Every row gives one point. Two turns around zero, p and q, are shown by what they do to some points. Write where each new point lands after one turn and then the other. Backwards means that the second turn is done in reverse. Each puzzle has new turns, and all numbers are rounded.

Turn p:
[ 17 -16] -> [22  7]
[  5 -11] -> [12 -1]
[-18  48] -> [-51   7]
[ -4 -21] -> [ 17 -13]
Turn q:
[20 29] -> [  6 -35]
[-12 -36] -> [-17  34]
[-9  6] -> [11  2]
Where do these land?
q, then p: [-19  37] -> [30 29]
q, then p: [-22  12] -> [ 5 24]
q, then p backwards: [  4 -17] -> [ 1 17]
p, then q backwards: [ 38 -17] -> [-41   5]
q, then p backwards: [ -1 -16] -> [ 6 15]

Turn p:
[-33  25 -14] -> [ 15  -2 -41]
[ 22  -8 -21] -> [-28 -13   6]
[  0 -42   8] -> [-17  34  20]
[10 26 28] -> [ 32 -18  15]
Turn q:
[ -7 -45 -10] -> [-22  25 -32]
[ 7 23 21] -> [  3 -27  17]
[-22 -18 -13] -> [-14  28  -2]
[23 40  2] -> [ 33 -27  17]
Where do these land?
p, then q: [  5 -30 -23] -> [-13  16  32]
p, then q: [-26  12   3] -> [27  3 -8]
p, then q backwards: [ 25 -30  11] -> [-37  15   8]
q, then p: [-4 48 10] -> [13 15 45]

Turn p:
[ 10   0  -2 -16  13   6] -> [  0 -16 -16   7   3  -2]
[-14  -9  -6  10  10   9] -> [ 11   8   0   9 -18  -5]
[ 12  11  -1 -13  16 -27] -> [-27 -20  -6  -1  -3  15]
[-20 -20 -13 -25 -15  11] -> [ 11  24 -17  26  17   4]
[ -6 -17 -16  10  -7  23] -> [ 15  20  -6   7  -4 -23]
[ 12 -18  11 -10  -8  -3] -> [  3   5 -19 -14  11   7]
[  1  10  -4  20  -4 -22] -> [-21   6  18 -11 -10   2]
[-12  -4  17  23 -12  -2] -> [ 13  16  18 -16  -7   8]
[16 48 14  1  7  6] -> [ -4 -42  29  -6  11  -6]
Turn q:
[ 12 -19   7 -15  -2 -16] -> [ 21  10  -8  -3 -16 -13]
[ -2 -27  17   2  -5 -13] -> [ 17   6 -15   5   4 -25]
[ 28 -10  15  10  -4  -6] -> [  1   4   8 -11 -11 -31]
[-21  14   9 -21  22  19] -> [ 11 -23  12  25   3  23]
[ -4  13 -16  -6 -13  22] -> [-22 -12  -7   1  -9  19]
[ -2  24 -13  12 -14  -3] -> [-17  -3   1 -23  10  13]
[-11   6 -18  19  16  -3] -> [-11  18  10   4  20  12]
Where do these land?
p, then q: [19  3 11 22 -2 27] -> [ 29  10  -1 -15 -22  -8]
q, then p: [  3 -11  -1  24   8 -17] -> [-14 -23  11   3  -6  13]
q, then p: [ -7   0  13 -20  19  -6] -> [  3  -6  -7 -27   1 -14]
p, then q: [-22 -24  -9  -1  16 -16] -> [-34 -12 -10 -13   5  10]
q, then p backwards: [  0  16 -28   5 -10  -3] -> [  4  -9   8   1  -8 -31]
q, then p: [-16   8   2 -10 -11  -4] -> [  3   1 -17   7  -2 -14]
p, then q: [ 23   8  12 -19 -21  19] -> [ 20  24  22  17 -11   3]

Turn p:
[ 20 -18   8  27  18   0  -4  30  13] -> [ 22  -8  25  27   2 -18   9 -19 -17]
[-27  23 -11  -7  -8   1 -24  -6 -17] -> [  3  24 -14 -24  -6  15  21  13  12]
[ -5  -6  -9 -24   4 -45  16  -9 -19] -> [  7 -25   4 -12  -6   5 -17  19  44]
[ 14 -27   1  -8  -4  17  11  28   5] -> [-12   4  13  39  11  -6  -5 -14   4]
[  3   9  13 -20  18 -11  28   4 -20] -> [ 10  -8  10  -8  28  11 -26   5  19]
[ 17 -30   6 -19  34  -4   6  -3 -10] -> [ 16 -23  -9  26  26 -14 -12  12  14]
[-23   9   7  36 -32  18 -11 -21   8] -> [-23  11 -15 -31 -16  -8  24 -25 -23]
[  4  32 -16  17 -30   9 -19 -25  -4] -> [ -3  15 -27 -23 -32  24   6 -10 -18]
[-33  28 -34  -6   1  -4  21 -26   0] -> [ -6  27 -11 -40 -17  -9 -27  21  12]
[ 30 -20  34   4  -1  19 -25  28  45] -> [-13 -16  24  47  11   0  28  -3 -47]
Turn q:
[-26   6  -3 -20   5  -6 -38   6  -3] -> [ -5   5  -9  10  29 -11 -11  14 -34]
[ -6  21  -4 -35  20  26   1 -23 -15] -> [-23  14   1  42  25  14   9   6  10]
[ 14   9 -22 -14 -27  -9  -4  30  13] -> [-14 -22 -30 -11 -14  16 -14 -10 -20]
[ -3 -18  -1  -1   4 -30 -36 -47   9] -> [ 39  11  10   4  21   5 -38  34  -1]
[  8   8  30  31   2   3  -2 -10 -10] -> [ 13   3   0 -17  11 -22  13   2  31]
[-34  -6  25 -14  27  29  18 -23  29] -> [ -1  14  53  10  35  16  21 -18  -2]
[ -9  10 -28   9 -22 -36  24  -4 -41] -> [-22 -23   1  16 -38 -31 -33  16  14]
[ 15   5 -22  12 -11  -9  40  18  17] -> [ -3 -34   3  -5 -38  14   3 -20   5]
[  0 -14 -12   7 -22  29   3  28 -21] -> [-34  13 -11 -22 -25  -2  17   7  -8]
[  5   3  36 -22   6  -2   5   9 -17] -> [ -6  24 -10   8  13 -17  -4 -31  10]
[  6 -16 -17  12  16 -23  -9   0  11] -> [ 32  -6   1   4 -16   1  -5  10 -15]
[30 -7 19 34  0 29 -2 15 28] -> [ 21   0 -10 -41  -1  17  39 -11  13]
Where do these land?
q, then p: [ 12  24  20  26 -36  22  -6  31  14] -> [-24   4 -10  14   5 -18 -27  43  31]
p, then q: [-29  22  15  16   6 -22 -10 -29  20] -> [-25  23 -10  18 -13  -1 -26 -31 -15]
p, then q backwards: [ -8 -18 -24   5   2 -36  20  41   7] -> [-13 -13   7  20  11 -18  44 -31 -15]
q, then p: [  2 -12  18   6 -18   5   7 -16 -16] -> [-10   2  15  -7  -2  11   8  26 -14]
p, then q: [ -4  18  17  27  13  -1 -29 -22 -19] -> [-11  14  -9  32 -29  25  -7  -8  14]
p, then q: [-14 -19   4 -30  24  12 -23  -5   3] -> [ 11 -22   1   9 -27 -13  23 -16 -19]
p, then q backwards: [  2 -33 -48 -14   3   5  17  24  17] -> [ -5  -6  -5 -12  15 -22  21 -23 -53]
p, then q: [ -3  33 -21 -25 -26  16  27   1 -24] -> [-20 -14 -10   2  48  21  19  20 -15]
p, then q backwards: [ 29 -22  -5 -14   6 -18 -32  -5  -8] -> [ 24  26 -30  10  26  -7   2  -6   2]
q, then p backwards: [-17  19  11 -18   4  -7  32 -22  -7] -> [  7 -28   6 -10  -9  -2  28  29  -2]
p, then q: [ 30 -13  13  21  20  22  -4   1  13] -> [ 17  12  -4  10 -23 -24   0  25  22]

Turn p:
[-14  -1  24 -12  -5   4 -25 -19  10  18  22] -> [-12  -7   9 -30  19  17  17 -15  11  19   4]
[-10 -23 -24 -13   5  -2  23  27  17  27   0] -> [  3   8  -5  26  32   4   2  14 -15   2 -38]
[  2 -20  15  13   8  22  12  -5  -5 -13   0] -> [-11   7  11  -5 -21  -7  -5  23   4  17  -4]
[ -2  12 -29  -2  34  12  11  -2 -18  15   0] -> [ 29  33   8  14  13  -7 -17  -4  -9  11   6]
[ -3  35   4 -11  -6 -15  -3  -5 -19 -29   8] -> [  6  -5   7   2  -5 -19  13 -14  10 -24  37]
[ 21  10   3  -5  -9 -22  20  -3   8   3   2] -> [  7   1  -8   3  -7  -7  10 -12  17 -23 -19]
[ -7  -1 -11  21   4   9  -1  -3   8 -17  -6] -> [-13   6 -10  14 -16   1  -7   3  -7  11  11]
[ -3  -4  -3  18 -21  26 -30   4  -9  19   6] -> [-12  -4 -13 -21  17  24 -27  13   4   8  15]
[ -1  -3  -1  20  14 -23   8  11 -11  22   4] -> [ 33  -4 -16  12   5   5   3   9  12  12  -8]
[ 16 -24  -6 -23  -9 -13   0 -14   3   0   2] -> [ -6 -15  24   5   1   5  -6 -14   8  -9 -24]
[  6   4  27   2  -9   8 -21  15  21 -35 -18] -> [-28 -26 -14 -20 -24 -19   7   2 -22  -4   9]
[ -6  15   1  -7  -6  -8   5  -6  -7  -9 -21] -> [  8   2   5   2 -13   4  10  -4 -11 -20  11]
Turn q:
[ -6   0 -10 -15 -10 -18 -19  16   7  -7 -12] -> [  1  17 -12  -9 -11  -1 -13 -23  -3   5  17]
[-11  11   3   2  15   4  -2  15  13 -17  -5] -> [  2   6 -10  14   8   6  10 -21   8 -13   3]
[-15  -3  12  -2   4  44   3  -6  16  45   6] -> [ 13 -31  21  -6  34  25 -11  18 -10 -24  14]
[ -3 -14   4  13  -8  38  15   6 -11  19   9] -> [  2 -32   8 -19  27   7  -1  15  13  -3  -9]
[  3  -1  11   7  15 -10  22  10 -36   8 -20] -> [-33 -10  11  -8  -3 -27  20   4  13  -7   7]
[-13 -10 -40  -5   0 -11   0  -9  16  19   2] -> [  9 -12  16   7   0   6 -13 -17 -22  31  16]
[ -3   0   7 -15  -4 -19   0   2  14 -17  17] -> [  4  19   0  16 -12   0 -20  -9   6  -2 -11]
[ 35 -14   9  -3   5   4   2 -13   5 -16   0] -> [  8  24  -5   2  14 -19   5  20  -5   4 -18]
[-14  13  11  -1 -10  -4  -4  -8   0 -19 -12] -> [ -2  13 -12   7 -14  13   6   5  16  -3  11]
[ 47  24   3  -7   0 -18  -5   4  15 -20  11] -> [ -2  23 -35  17  -8 -20  -7   3 -25  -7 -27]
[ -1   3 -23  -3 -10  -5  10  -3   5  11  -3] -> [ -4 -13  -2   5   0   0 -11  -2 -10  20  10]
[-14 -13   0  10   6  17  -9 -18 -48   5  12] -> [ 18 -24  24 -24 -18  -6  25  16  18   1  -4]
[ -7   2  12  19  -3 -21 -13   5   3 -10  -4] -> [-15  19  -1  -5 -14  16  10 -11   1  -2  -8]
Where do these land?
q, then p: [-25  -3  -5 -11  15  17  13   2  -6 -27  21] -> [-15  -1 -20  -3 -29   2  -3 -15   6  11 -28]
q, then p: [  5  -3   5 -25  -7  -4 -12   9  13 -15  -1] -> [  0  -2 -10  -2   1  -6 -11 -29   3  -6  16]
p, then q: [-13 -15   8   5 -14   8   3  -7 -19 -22   5] -> [ -5   1   4  -8   8  18 -18 -12  16 -15 -15]
q, then p: [  0   7   0 -21   5 -37  -3  -7  -5   0   3] -> [ -3 -15 -12  -6  -1  17   9  -1  21 -16  22]
q, then p: [  7   4 -12 -17  10 -16 -31  -5  -4  10   1] -> [  7 -10  13  -8   0   0  -7  -4  27 -25  11]
p, then q: [  0  32   8   6  -7  -2  -4   3   4  36 -31] -> [ 26 -16 -29   8   0 -36   3  12   3  12   5]
p, then q: [ 11  19 -15  25 -15 -10   3  19   9  18 -11] -> [ 21  -9 -23   1   3  -8  16 -16 -10  29   1]
p, then q: [ -8 -10  -5  23 -11  -6  -4   5  25  35 -15] -> [ 15 -28 -12 -10  24  -8  17  -1  -3  15  24]
q, then p: [  4 -11  -5 -14  -7  18  13 -23  -2 -17  27] -> [  8 -16 -31 -11  -7  -4 -16  -2 -10   0 -25]
p, then q backwards: [ 4 -6 24 10  9 10 12  6 -4 -3 19] -> [ 10 -15   1   0 -10   2   9 -10 -25 -13  -7]
p, then q: [ 10  19   0  37   3  -9  -9  -6  25  17 -33] -> [ 22 -28 -25 -11  -5  -7  -3  16  -9  37  14]
q, then p backwards: [  1  -9   3   6   4  20   0   6 -18 -11  11] -> [ 12  -2  19  -6  -2 -15   7   5  -4  12  12]
p, then q: [  5 -26  -5 -23  14  11  20  -2 -17 -22   4] -> [-32  23   3 -13 -10  13   3  -1   6 -26  -5]

Turn p:
[ 10  -7   9  16   2   0   7  -5  10   7 -21   8   5  -1] -> [  1 -16   4  -4   4  -3   0  -6   9  -1  -3 -23   0  17]
[-17  -6  -7   2  -8 -11   7  -6   3 -20  25  -4 -10  -2] -> [-10   0  -6  19   5   0   5   8 -15   4   9   5 -19 -23]
[ -2  -3  16  -3  15   4 -19   7 -12  -5  -6  -1   6 -16] -> [ 12  10  -7   1 -19  -3  -5 -20   0  11 -14  -1   3   1]
[ 16  -6   9   3 -24   0   5  -9  12   6 -10   9  -4  11] -> [-10 -22  -1   2  19  -4   1  -6  10 -18  -1  -2   5   9]
[ 23  10   5   4   0 -10   5 -13  -6  15  -3  12  -3   6] -> [ -7 -20   5 -23  -5  -2   6  -4  11 -11   4  -1   6  -2]
[ 19  -8  -3  10 -14   3   0   3  -1  -4 -10  14  11  17] -> [-13  -4   8  -5  16 -10  -7 -16   4  -9  12  -8   9  11]
[  9   7  -1   6 -10 -19  -3   4   4  15 -17  15  -3   7] -> [  5 -19   4  -6   2 -10  14  -4  13  -3  16   1  11  13]
[-11  11   9  -3  -1   8  -1   8  -8   2  10 -19  11  -9] -> [ -6  17 -10  -2  -4   0   1   7   1  16 -17  11  -3   2]
[ -9   5   2  -5  11  17 -24   4   8  -1   3  -2   6 -10] -> [ 23  13 -10  -4   1   5 -11  -8  -7   7 -10   9  -5   5]
[  5   8  -5   1  10   8  -5  15   4 -10   2 -11   1 -17] -> [  8   6   2  -2   2   9  -6  -2 -10  23  -9   1   9  -4]
[-18  -1   0  -5   2   5   7  13  -6  -5   8  -6 -10   1] -> [-1  9  0 15 -8 -4 -7 16 -6  6 -1  8 -1 -4]
[  9  -7   1  -1 -11  -2  15  -1  13   6  -3  23  21   5] -> [-12  -7 -17  -8  12  -1  -1  -1   0 -12  16 -17   8  15]
[-12  13   3  -8  15   5   1  -1  -1 -12   3  -7  -4   7] -> [  1   7   7   1 -13   5  -2   7 -18   0  -7  10  -8   3]
[-17   7 -11 -16   5   3  -4  -5 -13 -10  -3 -19  -1 -15] -> [  3  20   3  12 -14  23   5   1   1   9  -6  12  -6  -6]
[ -4 -15  -9  -6   3 -14   4  -3   7   0  14 -16  -2  14] -> [  0  12   5   7   9  -6  17  13  -9 -13   0  -5  -3 -16]
[ -5 -14 -10 -12   5   5   3   3  -2  -3  15  -4 -20  -4] -> [  7   4   1  14  -3   4  -9  12  -5  -6   0   2   3 -24]
[  5   5  -9  18  -2  -2   1 -13  -9  19  -8   8  -4   6] -> [  1 -10  12 -15   0  -3   0   2  22  -3  11  -3  -9   2]
Turn q:
[  2   1   6  -5 -18   0   4   2   7   8   8   6  -3  -1] -> [ -3   1  12  -4   5   6   7   9 -13  -2   0   9   6   0]
[-33   4 -16  -4   1  -6 -10  -2   4   4   1   3  12  -4] -> [-18   0  -4  -1  11  -9  -3 -19  10 -17   0  11   4  17]
[  2   3 -15   8   2   9  -3   5  -2   2  10  -2   0   6] -> [  1  -1   1   0   1   5  14 -10  11  11   1   3   0   3]
[-31   0   8  -4  11 -11  -7 -10   7  22   0 -26  -8   4] -> [-15  -8  -5  -2  -8  -1   6 -20  -9 -36  18 -10  -9   4]
[  6  -1   9   0   9  13  -6 -12   3 -12   6   5   4   0] -> [  5  -1  -2  -4  -2 -13  -5  -8  -6  13   2  -4  11 -11]
[  8   3   2   9  -5  12  12  -6   4   6 -32   3  -7   7] -> [ 14  -5 -14  12  -6   3  -6   9 -17  11   6   9 -19   9]
[  7   5  -1   0  11 -10  11  -4   4   1  -5   1 -12  -1] -> [ 14   8  -2   1  -5   7  -5  -3  -2  -8  -3   1 -10  -8]
[ 10  -1 -10  -8   7  16  34 -11  -5  -8   2   6  -4   1] -> [  2  11 -17 -11  -8   8  -4   2  -1  18  -4  20 -10 -22]
[  1   0   8  10   7   2  -9  -5 -25  11  -3   2 -11  -2] -> [  5 -25  -6   4 -13   4   3  -3  -1  -3 -15  -9   1  -2]
[ 10   5   0 -11  -3   0  -2  21   2  -8   4   4 -11   8] -> [ 3  6 15 -1  2 21 -8  4  4  9  3 -5  5  1]
[  8  -1   3   7   7   5  -7 -11   3  -4   2   2 -13  -3] -> [ 13  -4  -3   5   2  -1   2 -10  -8   4  -3  -7   3 -11]
[-17   3   5   2 -14 -20  14   1   7  -5   1   4  12   8] -> [ -8  16  -1   6  -5  -4  -2  13   2 -19   6  16  11   9]
[ 10 -10   7  -6   1 -17 -10  -1   0   2   4   3   9   6] -> [ 10  -2   5 -12   4  -6  -1  12   6 -10   3 -10  10   1]
[  5 -19 -18   1   2   6  -3  45  -5 -11   3  -1   6 -14] -> [-14  -5  19  10  20  10  -5  11  37  18  -1  -5 -10  -5]
[  9   3   7  -5 -27  -9  -8 -11   4  -9  -1  -6   2   3] -> [  0  13  -3  -1   8  -1   7  16 -18  -1  -1 -11  15   9]
[  2   7   4   6   8   8  -8  -3  -8   0   1  -5  24 -19] -> [-10  -2   4  -3  -5 -27   2  -4   5   9 -14  -8  -6   3]
Where do these land?
p, then q backwards: [ -7  -5  13  -9   5  -2   1 -11  -9   8   1   7   4  -6] -> [ -5   4  -1   4  11  -9   9  -8 -14   2  -4  -9   1   5]
q, then p: [12  2  6 -9  9  6 10  0 -5  6 -8  7  6 -6] -> [10 -7 -2  8 -3 -2  2 -6 10 -5  0 10 15 -3]
q, then p backwards: [  4  -9  -2  -6   8   5   9   6  -7  -9   3 -13  -5   7] -> [  0  -3 -10   3   1  -2   9  -7 -10   3   7   4   4 -17]
q, then p: [ -4   0  -4  -4   5 -11   2   5   1  -3  -7 -13   6  -7] -> [  7  -4   9   7   2   2   6   4 -11   6  -3  10  -5   0]
p, then q: [ -4 -10 -19  -3   3   5   2  -6  -1   1 -10   7 -10  -5] -> [  0   1  12   6   1  -7  11  -4  -5  15   5 -10   5  -9]
p, then q: [  7  -6   8   8 -21   3 -25   6   6  10  -2   6   0  -2] -> [ 28   8  -7  -9   9 -13  -3  -7   6 -10   4   1  -3  -5]
p, then q: [ -5  -2   0  -1  -8  13   8  -1  -1  -7  -5   2  -2 -10] -> [  1 -11  -1   9   4  -3   7 -11   0   5   7   0   1   6]
p, then q: [  3  20   9  -5   7   0 -25  12  -2  -5  -6 -15  -9  -4] -> [ 19 -11  -3 -11  -5  -7  -7  19 -13   2 -11  14  -3  10]
q, then p: [-5 -4  3 20  7  8  4 11 -8 -3  0  2  6 13] -> [  0  -8 -11   1  23 -10   1   6   4   0   7  -8  -4  -1]
p, then q: [ -7  -1 -48  -6 -29   1   7  12  -6   3   9   4 -19  -5] -> [  1  -7  44   5  -1 -21   9 -22  16  10  -4  14   7 -18]
q, then p: [  5   4  11   2  -4   2  -1 -24  -2  12  -7  -2   5  -5] -> [-13   4  10   9 -10   0   9  -4  10  -2  12   1  11  -9]
p, then q: [-17  -5   7  -1   8  -5   9   3  18   6  -5   7   6  35] -> [  3  13  -4   7 -18  23  -5  12  22  -3   5 -13  17   0]
p, then q: [ 8 -1  9 14  7  4  8 11 12  7 27  3 -4 -6] -> [ -6  -9   4  -9  15   5  -5   3  17 -14 -11 -14 -17   4]
p, then q: [  2   9   2   2   7   1 -18   6   8  -9  12  -7  12   7] -> [  8  -3  -8 -15 -12   7  -9  -2  -2  -4 -18   0  -3   4]
q, then p: [  8   8   6  -2  -4 -28   8 -30  -4 -16  -2   5   3  -7] -> [ -9   6  17  -6  -3  17  13 -18  -2  20  14  10  16  11]
